Every row gives one point. Before rounding, the points of a table are all equally far from one centre. They may lie mostly on one side of it. Write the centre, to within rounding.

Points, 7 rows:
[[ -1 -50  28]
 [ 11 -20  30]
 [-13 -50  29]
 [ 21 -70 -25]
 [-37 -57 -52]
 [-44 -43  17]
 [ -8 -31  34]]
Centre: [ -9 -27 -19]

Points:
[[ -4  16 -25   9   7  57  83 -28  49  -6  33]
 [-19 -22 -26   6  -1  -1  70  19 -57  -5  57]
 [-18 -15  52  30   7  -9  76  52 -14  -1  63]
 [ -3 -20   5   5 -45  -2  82  -1  15  54   3]
 [-17  16  74  15 -14  13  75  36 -17 -22  13]
 [-21 -10 -57   7 -40   0  37  -1  61   0  55]
 [  2  -8  21   0  37  18  87  -6 -24  26  52]
 [ 17  50  -3 -62   2 -63  62  31  32  17  17]
 [  7 -38  25   4  17  60  21  34 -44   6   5]
 [-17 -24  65  20 -18  12  55  30 -13   8  43]
 [-33   1  37  13  -1 -10  93  -7  41  34  23]
 [-11 -18 -22   9 -53 -43  65   8  25  14  49]
 [  1  -7  28  18  -9   8  77   8 -12  33  75]
 [-26 -49  34  10  27  19  72  22  19   1  55]
 [-48 -14   8  26  -4  14  59 -19 -10  50  22]
 [-16  -8   3  30  26  19  93  -1  -7  11  70]]
Centre: [ -3  20 -13   4  10   7  36  46  17   5  11]

Points:
[[-53  34   2 -36  29  35   5 -23 -21  31  -2  30 -16  37   1  10  -1  36
   54   3  11  -4   4 -18]
 [-35  30  17   7  10  21 -31 -28 -24  53  -3  25 -14  34  44 -16  13  31
   87  13  47   3 -14 -37]
 [-24  39  25 -32  21  26  10  -9 -21  37  17  15 -20  54   4   7  -2  54
   61 -11  53  33 -29 -39]
 [-43  22  -3 -24  44  34   6 -17 -11  53  32  21  12  27  12 -21 -12  23
   75  -8  62   6 -13 -28]
 [-31  37   4 -43  26   4  -5 -26 -21  54   4  26 -22  48 -24   7  22  23
   60 -16  34  -6 -48 -31]
 [-28 -11   8 -21  24  27   0 -17 -32  70   3  43  -1  52   6   1   0  47
   84   3  17  -3 -24 -51]
 [-19   7  23 -17  56   2  14 -23 -34  48 -10  10 -22  20   4 -39  29  35
   80  15  44  12 -10 -26]
 [-32  21   9 -47  62  26   7 -38 -22  42  28  32  21  54   2   0  25  20
   49  11   0  19 -36 -31]
 [-10  33  -6   1  29  24  21 -29 -52  65  -6  34  20  35  -5   4  -1  40
   77  22  25   1 -18 -33]
 [ -4  48  43  -7  37  49  -3   1   1  36  -6   0   0  56   7 -30   8  20
   67 -14  20   2 -29 -26]
 [-42  36  -2   6  44  15  27  -1 -15  65  26   7 -25  20 -15   2  28  52
   58   7  39 -11 -17 -26]
 [-34  32   8  -3  32  12  14   4 -36  65  14  32   1  34 -25   9   0  29
   90  -4  25  -3 -53 -24]
 [-25  17  -7 -15  31  -8 -10  -5 -45  39  35  13 -18  54 -26   7 -10  30
   76 -21  37  12 -21 -24]
 [-38  30  -3 -30  18  30  10 -15 -39  48  23 -14   0  51   9   5  15  15
   89  -5  27  10  -8 -43]
 [-16  19  18 -13  49  12 -18 -15 -47  54  -1  22 -27  34  23 -13 -32  33
   58   6  48  10 -24 -40]
 [-37  34  22   0  40  17 -11  -2 -47  53  -1  -4 -21  24  -2 -11  11  12
   86   1  39  -7 -26   8]
 [-63  28   8 -15  30   8  -6   5 -45  57  26   0   2  43   2   1  27  35
   72   9  35  -3  -9 -36]
 [-41  29  -5 -38  27   0  -2  -1  -8  59 -18  42 -12  16  -3   9  18  24
   74  -7  16 -12 -24 -19]
 [-47  36  29 -14  49  33   5 -15 -27  20  43 -20 -20  48  -4   1  15  30
   29  24   6   5 -16 -10]
 [-40  11  -7 -32  26  33   3   3 -28  28  21  15 -20  14  -6  19  16  30
   95   7  34  -6 -34 -14]
 [-33  19  -1 -26  53  22  13  -3 -18  47  15   9  -8  26  27  22  20  14
   91  25  26  -2 -15 -29]
 [-47  50  12 -35  21   8  -2  -7 -40  43   8  21   0  51  12  20  -7  31
   41  13  42  12 -18 -23]
 [-31  40  23 -26  35  21 -10  10  -9  43  12  15 -20  48  17  23   4  25
   71 -12  52   6 -24 -32]
 [-48  10   6 -28  34  10  -9  -4 -32  75  25  18 -21  40   9  -4   3  26
   75 -13  56   8 -31 -18]
 [-52  37   4 -32  45  26 -16   1 -30  25 -12  12  -5  33  20  16  12  36
   45 -12  35   0 -20 -23]
 [-28  58   6 -19  27  20   0   6 -32  43  11  -6   4  33  -3 -15 -16  41
   61  -1  56  -6 -41 -37]
 [-49  18   0 -37  23  34 -12 -28 -13  31  24   7  17  57 -25   0 -22  38
   72  -6   4   1 -30 -35]
 [-27  14  14 -37  22   1 -29 -23 -45  29   1   1 -26  30  -2 -29  14  14
   74 -15  40 -10  -2 -29]]
Centre: [-10   6  17   0  13   9  -7 -21 -10  43  19   3   7  13   6  -4  10  25
  42   2  11  14 -30 -23]

Points:
[[-24 -74   8  10  -5  67  -3   1  13  -1 -15  33  -4 -32   3  15  -7  66
  -84  -9  16 -14 -11  19]
 [  2 -63  26 -12   6  20  -7  11 -13  -8  19  58   7 -36  24  -8 -36  13
  -78 -44  40  21  -6  38]
 [-57 -45   2 -16  21  14 -17 -18  28   1 -11  30   5 -45  27  -3   2  50
  -88 -26 -17  -7 -17  33]
 [-17 -45 -13  -5 -13  30 -22  -7  30 -16  -6  25 -25 -17  38   4 -35  -2
  -78  12  53 -19 -19  28]
 [-45 -49 -28  -6 -11  34 -19  -6 -17   0   4  64  18 -25 -27 -38  -7  17
  -89 -31  40 -16 -21  23]
 [ -1 -87   3  28  23  22 -22 -10 -20 -31 -15  35  -7 -25  11 -15   0  12
  -88 -17  39  -8  17  46]
 [-44 -39  -2 -29  -5  37   1  12  37   1  -6  31   5 -39  42  -2  11   9
  -72 -32  -2 -15  11  32]
 [-27 -43 -26 -17   0  63 -26  16  27  -9 -32  59   0 -13  38  -2 -17 -17
  -77  -2   4  12  27  20]
 [-39 -30 -40   0 -20  36   1 -35 -17  -9  29  31 -17 -34  18 -10  -6  19
  -77 -10  28 -14  -6  31]
 [-52 -39 -14 -17  -9  35 -35  31  -3 -11  18  28   7 -27  17 -46 -14  20
  -61 -55  15 -23 -10  29]
 [ -5 -82  26   8  -9  13 -33   5  10 -17 -34  34   9 -21  39 -59 -19  30
  -79 -36  17   6   7  47]
 [-38 -41  14 -21   9  46 -37  10   5  17  35  67  21   1  28   4 -15  18
  -48 -11  48   3 -11  25]
 [  4 -56 -32 -12  -8  58 -15   7   1  -5  -2  27 -25 -38  13  39  31  24
  -40 -15  36   8   5  15]
 [-48 -50   4 -16   4   4 -22  15  23  16  -7  48  -4 -25  -6 -17  22  30
  -49  -1  48   7 -13  55]
 [-19 -77  -4   4  18  11 -27 -14 -13 -24 -24  55   4 -29   6 -20  31   5
  -74 -15  54 -24  -8  20]
 [-34 -59 -13  14   0  52 -27   0   9 -31  14  20  -8 -15  37   6  -8   0
  -95 -20  11  13 -17  26]
 [-14 -39  26   6  15  34  16   2   9   4  30  33  -2 -35  31   6 -32  14
  -51 -25   5 -24   7  48]
 [-55 -65  14   6  17  18 -12 -16 -20 -19   1  47 -17 -38 -24  -8  -8  34
  -57 -22  26  10 -36  36]
 [-16 -51  13 -27   5  41   2  -3  41 -11 -10   5 -14 -32  47 -12 -22  40
  -85 -31  11 -17  15 -14]
 [-40 -43 -25  23  11  47 -22 -27  -9 -35  -8  71 -12  -2  -4   2   9 -12
  -43  22  24   2  -3   8]
 [-39 -49  -4  -4  28   1 -46  -4 -24 -34  13  60  -1 -21  51  21  -8   7
  -70 -12  23  15  19  20]
 [-24 -32  -7  -8 -33  49 -23 -29  -9 -22 -18  71   6 -49  36  -4  15  -1
  -39 -29   6  37 -10  22]
 [-19 -20   7 -34  23  44 -25  36  -9  -8 -25  67   6 -27  40 -21 -14  31
  -53   3   9 -14 -13  30]
 [-19 -43  -3  -7 -28  29  -8   7   3   4   2  59 -10 -40  35 -20  -6 -11
  -57 -15  40  22 -20  35]
 [-35 -30  17   9  29  38 -16 -23   8  -1  31  17  15 -11  34 -41   8   4
  -39  -6  24  39   4  -5]
 [-24 -44  29  32  -8  27 -17 -52  23   1  10  24  20 -28  33  -9 -24  18
  -87 -14  14  -9 -15  48]
 [-43 -27 -10  -4   7  43  -2  19  10 -26 -13  12  25 -48  10  -2   8  26
  -63 -11  15 -19 -27 -35]
 [-27 -35  -2  17   6  32 -32 -25  12  23  -1  64 -21 -31   9 -41  14   6
  -72 -45  48  17 -14   8]
 [  3 -23 -42  21  -3  34 -36 -30  -3 -21   3  34   8 -33  24  -4  -4  11
  -91  14  49  18 -24  24]
 [-21 -43  29   1 -31  32 -25  13  24 -12 -32  43   2 -27   2 -12  -2 -47
  -59 -26  12  -2 -15  30]]
Centre: [ -7 -24  -9   0  -4  10 -22 -16  -3  -4 -31  23  15  13   0   3 -20  31
 -44 -35  15   6   9   9]

Points (29 x 24):
[[-19  71 -13 -17   4 -10  16   8  41 -30  18 -11 -33 -21 -47  38  11  30
  -80   7  13  30  25  68]
 [ 19  40  19   4   2  -2 -12  12  41 -52  -5 -77   3  11 -50  -7  27   6
  -56   5  40  42   4  50]
 [  0  26  22 -19 -15 -29  11 -33  11 -32 -22 -24 -21 -37  -6  43  26 -24
  -54  18 -14  59  48  40]
 [-32  38  16 -11 -13 -37  -6  39  60 -32  14  -8 -22  -3 -78  42  18  17
  -46  23  -1  -8  66  61]
 [ 29  54  43  13 -51  23  11  13  49 -46 -18 -20 -19 -57  -7  21  36  18
  -60  14  24  -9  46  57]
 [ 21  40 -26 -12 -32 -14  -4  29  63  -7 -36 -21  -7 -74 -16  37  24 -20
  -11   1 -10  22  23  62]
 [-31  12  -4   4 -40 -45  55  20  65 -24  -2 -32 -12 -50  -3  27  30   4
  -44  31  13   8  59  63]
 [ -2  45  21  -8 -13   1 -34   1  54 -26  38   5 -30 -10 -50  -4   3  25
  -45  71   6   7  49  47]
 [ 34  62 -10 -10  10  12 -14  -5  57 -11  16 -61 -19 -19 -30  30  23  15
  -33  22  12  30  56  58]
 [  9  45 -18  13 -16 -11  18   1  19 -14  29  -1 -13 -30 -47  34  29  11
  -42  54  -1  41  59  77]
 [ 27  64   8 -20 -16 -18   2  16  48 -42  25 -14 -15  -7  -1  24  15  -9
  -72  27  25  30  41  53]
 [ 19  50 -27  -3   7 -17 -17  -9  34 -19 -10 -16  -5 -13 -45  35  32 -30
  -65  22  31  45  19  55]
 [ 26  39  -4   2 -11  -8  33  14  85 -33  -1 -22 -34 -21 -53  44   4  56
  -69  17  17  43  36  20]
 [ 34  65 -16  29 -22  -3 -10 -23  62 -13 -23 -14 -38 -18 -34   6  -8  17
  -30  52  11  -4  30  16]
 [ 11  36 -25  22 -17 -18  20  21  35   4 -39 -29   0 -43 -28  -8  33   4
  -87  34  12  57  33  61]
 [  3  44  11  24 -42 -28  21  30  43 -46 -17 -32 -33 -49 -62 -10  20  13
  -40   8  16  33  56  63]
 [ 27  34  34 -18 -39  19  -5   7  59 -54  13 -15   2 -35 -54  32  60 -25
  -46  34   3  39  45  56]
 [ 44  47  15  -1  14 -10   1  11  72 -34   8 -46 -23 -23  -8  36  53   8
  -17  51 -24  -7  22  21]
 [  2  37  24  -6 -21 -32   3  37  56 -49 -20 -51 -13   2 -48  42  27  -3
  -62  40  -2  26  25  65]
 [-21  47  -1 -31  -3  41  35  -6  58 -16  -8 -20 -11 -57 -35   7  16  -2
  -36  30   2  17  74  92]
 [ 37  31   2  -9 -61 -29  21  32  26 -24   6   2 -23 -32 -32  28  35  19
  -66  18   6   7  63  71]
 [  9  45  42 -33 -38 -15 -14  27  55 -29   8 -42 -48 -35 -30  36  27  21
  -32   4 -26  36  34  64]
 [  3  39  -5  -1 -45 -10  13 -13  44 -21  11 -41 -14 -56 -40  29  35  25
  -58  34  27   6  39  77]
 [-10  43  26  37 -53   9  51  24  46  -3  -2 -58 -21   5 -32  11  29  15
  -46  37  -6  14  37  91]
 [ 13  60  21  -3 -38  24  21  48  70 -20  -1   7 -56 -47 -43  27  25  -5
  -58  33 -17  -3  26  51]
 [ -8  48 -22 -27 -42  -3  16 -38  85 -43 -16  -9  -3 -24 -25  25  17  18
  -65  12   4   4  -4  70]
 [ 17  37  12   3 -19  -7  -5 -25  54 -36 -32 -42 -11 -19 -55  62  36  23
  -51  40 -21  30  39  58]
 [ 10  19  17  -3 -40   7   4  21  49 -24  26 -23 -23 -36 -58  15  76 -18
  -56  29   4  38  95  25]
 [-24  74 -15 -22 -24   2  60   8  76  -3   0 -47   2 -41 -53   6  55  -9
  -59 -13   7  28  34  44]]
Centre: [-17   7   7  -8 -16  21  16  16  35  -7 -16   0  -1   2 -22   2  38  21
 -20   1   2  15  25  16]
